Each row is a point. The ring and each string are closed loops that go straight from each point to the next, and from the last back to the first. Before rounding, they use only three directions, however many columns there are. Count how often each string passes through the ring. Passing back the other way cancels.

Ring (10 x 3):
[[ 14  11  15]
 [ 11  13  46]
 [  0   7  67]
 [ -9  -1  64]
 [-21  -7  40]
 [-32  -3  -2]
 [-33   3 -35]
 [-22   7 -53]
 [ -5   6 -47]
 [ 11   7 -15]]
String:
[[-12   1  -2]
 [ -7 -18 -26]
 [-30   4 -82]
 [-36  25 -95]
 [-27  29 -58]
 [-17  24 -55]
 [  5  10 -72]
 [ 19  -6 -42]
 [ 12  -9  -7]
 [ -6   7   4]
 [ -2  32   2]
 [ 13  26  20]
 [ -4  24  21]
 [  6  -7  19]
 [ 19  -9  48]
 [ 12  14  86]
 [ -8  29  79]
 [-12  20  58]
 [ -4  -3  20]
 [  4 -20  41]
 [-12 -13  74]
 [-32   1  67]
 [-31  10  30]
 [-17   2  13]
 [ -8 -22  12]
 [-32 -19  -6]
 [-63  15 -37]
 [-39  21 -22]]
Times through: 3

Ring, 9 rows:
[[-33  41   1   3 -29 -15  -9  19]
 [-18  47 -22   6 -25 -27   3  -7]
 [ 19  31 -42  24 -27 -26   7 -28]
 [ 46   7 -42  41 -33 -15   4 -32]
 [ 61 -28 -18  49 -37   1   7 -24]
 [ 41 -52  26  37 -34  12  17  -6]
 [  9 -45  53  22 -33  17  12  18]
 [-18 -16  50  14 -35  13  -7  40]
 [-31  12  32   9 -35   4 -16  42]]
String (25 x 8):
[[-31 -18  65   9 -36  18 -10  54]
 [-27   1  45  30 -55  31 -64  92]
 [-18   9  23  18 -39   6 -23  40]
 [-16   6  20   5 -25  -9  15   3]
 [-38  20  26 -11 -18 -18  25   2]
 [-55  67  -3  -4 -30 -19 -25  36]
 [-49  58  -4 -13 -19 -31  10   2]
 [-17  14  10  -2 -17 -21  31 -16]
 [ -3  18  -6  13 -26 -16   9  -7]
 [ 12  40 -43  30 -36 -18 -18  -4]
 [ 28  51 -72  38 -37 -26 -21 -20]
 [ 32  20 -41  40 -38 -12 -14 -11]
 [ 19   5 -14  24 -29 -13  11 -17]
 [ 56   4 -47  54 -42  -6 -17 -16]
 [ 90 -11 -66  74 -48  -1 -21 -30]
 [ 93 -31 -47  69 -43   1  -1 -38]
 [ 23 -22   9  17 -21 -11  39 -32]
 [ 28 -21   5  30 -32  -1  12 -11]
 [ 70 -54   3  62 -47  21  -9   0]
 [ 55 -74  37  44 -36  21  21  -8]
 [ 22 -57  50  20 -26  10  36  -8]
 [ 28 -74  65  34 -38  29  12  21]
 [ 19 -50  50  36 -43  28 -10  36]
 [ 10 -18  24  28 -38  10  -7  21]
 [-14 -18  44   6 -26   1  20  12]]
Times through: 0

Ring (8 x 11):
[[ 18 -55   7 -32 -17  -7 -36  -8 -17  58 -30]
 [ 23 -26  -1 -45 -33  -5 -37 -15 -21  24 -34]
 [ 19  14 -21 -39 -24   9 -19 -20  -2 -24 -24]
 [ 13  26 -33 -24  -6   8  -5 -27  11 -36 -10]
 [  0   9 -37   8  32  -1  13 -32  26 -12  13]
 [ -6 -23 -27  19  49   4  12 -16  35  23  14]
 [ -6 -48 -15  14  48  10   3  -1  33  48   5]
 [  4 -66   1  -6  21   5 -18   4  11  67 -13]]
String:
[[  1 -45 -13   9  32 -12  -4 -20  12  52   5]
 [  4 -24 -18  -5  20   4  -5 -13  17  22  -4]
 [ -7 -16 -29  13  48  20  12  -5  43   9   9]
 [-12   8 -46  32  65  10  31 -25  52 -11  30]
 [  2   5 -36  11  30 -17  12 -45  15  -1  18]
 [  7  -4 -27  -2  15 -13   0 -36   8   6   4]
 [  2   4 -32  -1  26  11   6 -18  28 -10   3]
 [ -3  20 -44  11  40  14  19 -24  41 -28  15]
 [ -1  13 -42  18  38 -15  19 -47  23 -10  24]
 [  5 -12 -25   3  21 -17   1 -37   7  17   8]
 [ -1 -18 -24   4  33   9   4 -13  28  14   4]
 [-15 -32 -27  23  69  37  17  15  62  23  11]
 [-19 -63 -16  30  81  42  14  31  68  55  10]
 [ -4 -49 -10   1  38  28  -5  16  36  42  -8]
 [  7 -43  -7  -9  13  -2 -15 -10   6  45 -10]
 [ 11 -77  11 -15   4 -14 -30  -7 -12  86 -20]
 [ 14 -90  21 -28  -8  -4 -42   8 -16  95 -34]
 [ 11 -62   8 -29  -2  18 -32  16   4  57 -33]
 [ 10 -35  -7 -20   4   9 -19  -4   7  31 -19]
 [ 16 -45  -1 -21 -10 -24 -27 -27 -20  53 -16]
 [ 17 -84  19 -27 -12 -18 -41  -6 -25  94 -29]
 [  5 -79  10 -16  16  19 -27  23  13  76 -26]
 [  3 -50  -5  -8  21  13 -14   5  18  47 -13]
 [  6 -37 -11  -6  16  -4 -11 -15   8  39  -6]]
Times through: 0
String:
[[  1  14 -42  17  34 -23  18 -55  16  -9  25]
 [  7 -14 -24   3  17 -25  -1 -43   1  21   8]
 [-10 -14 -37  34  64  -6  24 -31  39  18  30]
 [-11 -24 -28  18  60  31  15   8  55  15  10]
 [  1 -27 -18  -1  28  11  -3  -6  24  24  -3]
 [  3 -40 -13   3  25  -9  -6 -19  10  44   1]
 [-12 -81  -4  21  64  24   0  23  45  79   2]
 [ -5 -70  -2   2  41  27 -10  23  34  65 -11]
 [  4 -47  -6 -11  19  16 -14   7  19  43 -15]
 [ 13 -45  -3 -15   0 -19 -22 -24 -12  52 -13]
 [ 17 -75  15 -29 -15 -16 -40  -8 -24  83 -30]
 [ 20 -70  18 -43 -26   2 -47   7 -20  70 -43]
 [ 15 -35  -3 -32 -11   9 -27  -2  -2  30 -28]
 [ 15 -25  -8 -27 -10  -2 -23 -15  -5  24 -21]
 [ 26 -23  -4 -39 -36 -29 -34 -39 -35  29 -25]
 [ 26  -8  -8 -46 -40 -16 -33 -32 -28   8 -29]
 [ 13 -15 -15 -20  -3  -4 -15 -22   0  14 -13]
 [ 16  27 -27 -45 -19  40 -15   2  21 -49 -31]
 [ 17  51 -37 -43 -22  31  -9 -15  18 -72 -23]
 [ 16  18 -29 -22 -11 -13  -9 -43  -5 -20  -6]
 [ 10  -8 -21 -14   4  -5  -9 -26   5   6  -7]
 [  4  14 -34  -8  18  15   4 -19  27 -23  -1]
 [ -2  33 -48   8  36  14  21 -29  41 -42  16]]
Times through: 1

Ring (8 x 14):
[[-21   2 -31  27   3 -11 -13  -2  23  -9 -19  61 -28  14]
 [-16   5 -16  16 -13 -10 -24  15  13   1  -8  40 -18   3]
 [ -6   6   1   0 -19  -2 -20  19  -4  12   4   8   3  -8]
 [  5   2  13 -15 -12  10   0   9 -23  19   9 -21  27 -14]
 [  9  -3   8 -15   7  20  27 -15 -27  15   0 -22  37 -12]
 [  6  -7  -7  -4  23  22  42 -34 -18   4 -14  -2  29  -3]
 [ -8  -6 -28  16  29  10  32 -36   4  -8 -25  38   1  11]
 [-17  -2 -34  25  18  -4   8 -20  18 -11 -24  59 -20  17]]
String:
[[ 10 -12 -21   6  44  40  78 -66 -17  -7 -37   9  36  -6]
 [  3  -3   9 -18   9   8  15  -9 -24  17  11 -19  29   1]
 [  4  -3   6 -14   9  11  19 -12 -23  14   6 -15  29  -2]
 [  0  -3  -5  -2  10  11  19 -15 -12   7  -7   4  18  -2]
 [  7  -7 -13   2  25  29  52 -42 -16   0 -25   4  30  -8]
 [ 12 -11 -16   3  37  40  73 -59 -20  -3 -33   1  39 -10]
 [  8  -9  -7  -7  29  25  51 -41 -22   5 -14  -6  35  -2]
 [ -1  -4  -4  -6  15   8  20 -17 -14   8  -1   1  19   5]
 [ -2  -9 -22   7  36  17  46 -45  -6  -5 -22  22  15  10]
 [ -8 -10 -45  30  44  21  56 -61  13 -21 -48  59  -2  11]
 [-12  -7 -49  37  37  15  43 -51  21 -23 -50  70 -13  12]
 [-23  -5 -53  40  33  -3  20 -38  31 -24 -41  86 -33  25]
 [-21   0 -28  20  10 -14 -10  -5  18  -6 -12  54 -24  20]
 [-13   1 -12   7   1  -8 -11   3   4   4  -1  28  -8  10]
 [-13   0 -28  23   8   1   4 -12  14  -8 -24  49 -14   6]
 [-21   2 -44  41   7  -4  -2 -13  32 -18 -38  79 -34   9]
 [-13   2 -19  16   1  -3  -6  -2  10  -2 -13  38 -11   5]
 [-19   2 -39  37   5  -1  -1 -12  27 -16 -36  71 -29   6]
 [-28   4 -49  48   0 -12 -18  -3  42 -21 -39  95 -49  12]
 [-25   5 -30  28  -5 -19 -29  11  27  -7 -14  66 -36  15]
 [-17   3  -9   6  -6 -17 -26  15   6   7   7  29 -14  13]
 [-14   0 -23  18   7  -3  -1  -8  11  -4 -16  43 -13   9]
 [ -9   0 -14   8   5   0   3  -6   1   2  -9  25  -1   5]
 [-13   0 -12   4   6 -10  -8   0   2   5   2  26  -7  15]
 [-12  -3 -18   8  17  -5   6 -14   3   0  -6  31  -5  17]
 [ -7  -1  -6  -1   7  -1   3  -5  -6   7   1  12   6   7]
 [ -3  -6 -23  13  24  15  35 -35  -1  -6 -25  29   8   4]
 [  3 -10 -26  13  37  28  59 -54  -6  -9 -36  25  20   0]]
Times through: 3
String (26 x 14):
[[-15   6 -25  27 -12  -3 -16   7  19  -6 -23  52 -22  -3]
 [-12   9  -9  14 -26  -8 -32  26  10   5  -5  31 -15  -8]
 [ -7   7   9  -7 -24  -9 -32  31  -8  18  16   0   3  -5]
 [ -5   3   5  -7 -10  -4 -14  14 -10  15  11   0   8  -1]
 [ -2   2  -3   1  -6   7   1   1  -8   9  -4   7  11  -7]
 [  6   2   8  -8 -13  16   6   4 -19  15  -2 -14  26 -20]
 [ 14   1  18 -18 -12  25  17   1 -32  21   2 -35  43 -27]
 [ 10   2  28 -31 -13   9  -1  14 -37  29  26 -47  42 -14]
 [ -1   1   7 -12  -3   1  -2   5 -16  16  11  -8  17  -1]
 [  4  -3  -3  -3   9  18  25 -18 -16   7  -9  -2  24  -8]
 [ 14  -8  -6  -4  24  37  60 -44 -25   4 -24 -12  43 -16]
 [ 13  -9  -4  -8  28  34  59 -44 -27   6 -18 -15  44 -10]
 [  5  -6   0 -11  19  17  33 -25 -22  10  -3 -10  31  -1]
 [ -1  -2   4 -13   8   2   8  -5 -18  14  11  -9  20   6]
 [  0  -9 -21   6  35  20  49 -46  -8  -4 -24  19  19   7]
 [ -4 -12 -47  31  51  29  71 -72  10 -23 -56  56   5   8]
 [ -8  -8 -39  27  35  17  45 -49  11 -17 -42  53  -3   9]
 [ -8  -2 -17   9  12   3  11 -15   2   0 -12  28   0   7]
 [-12  -1 -15   7  10  -6  -1  -7   3   2  -4  30  -6  14]
 [-22  -3 -40  30  22  -9   4 -21  24 -14 -25  70 -28  23]
 [-24  -2 -51  43  22  -4   9 -27  34 -23 -41  87 -36  19]
 [-19   0 -38  33  13  -3   3 -17  24 -14 -31  68 -26  12]
 [-12   2 -13   9   0  -7 -10   3   5   3  -4  29  -8   8]
 [-17   5  -7   5 -11 -19 -32  21   7   8   9  28 -16  12]
 [-23   6 -25  26 -12 -17 -32  16  24  -4 -12  59 -33  10]
 [-23   7 -40  44 -12  -8 -23   7  36 -16 -35  81 -42   1]]
Times through: 0
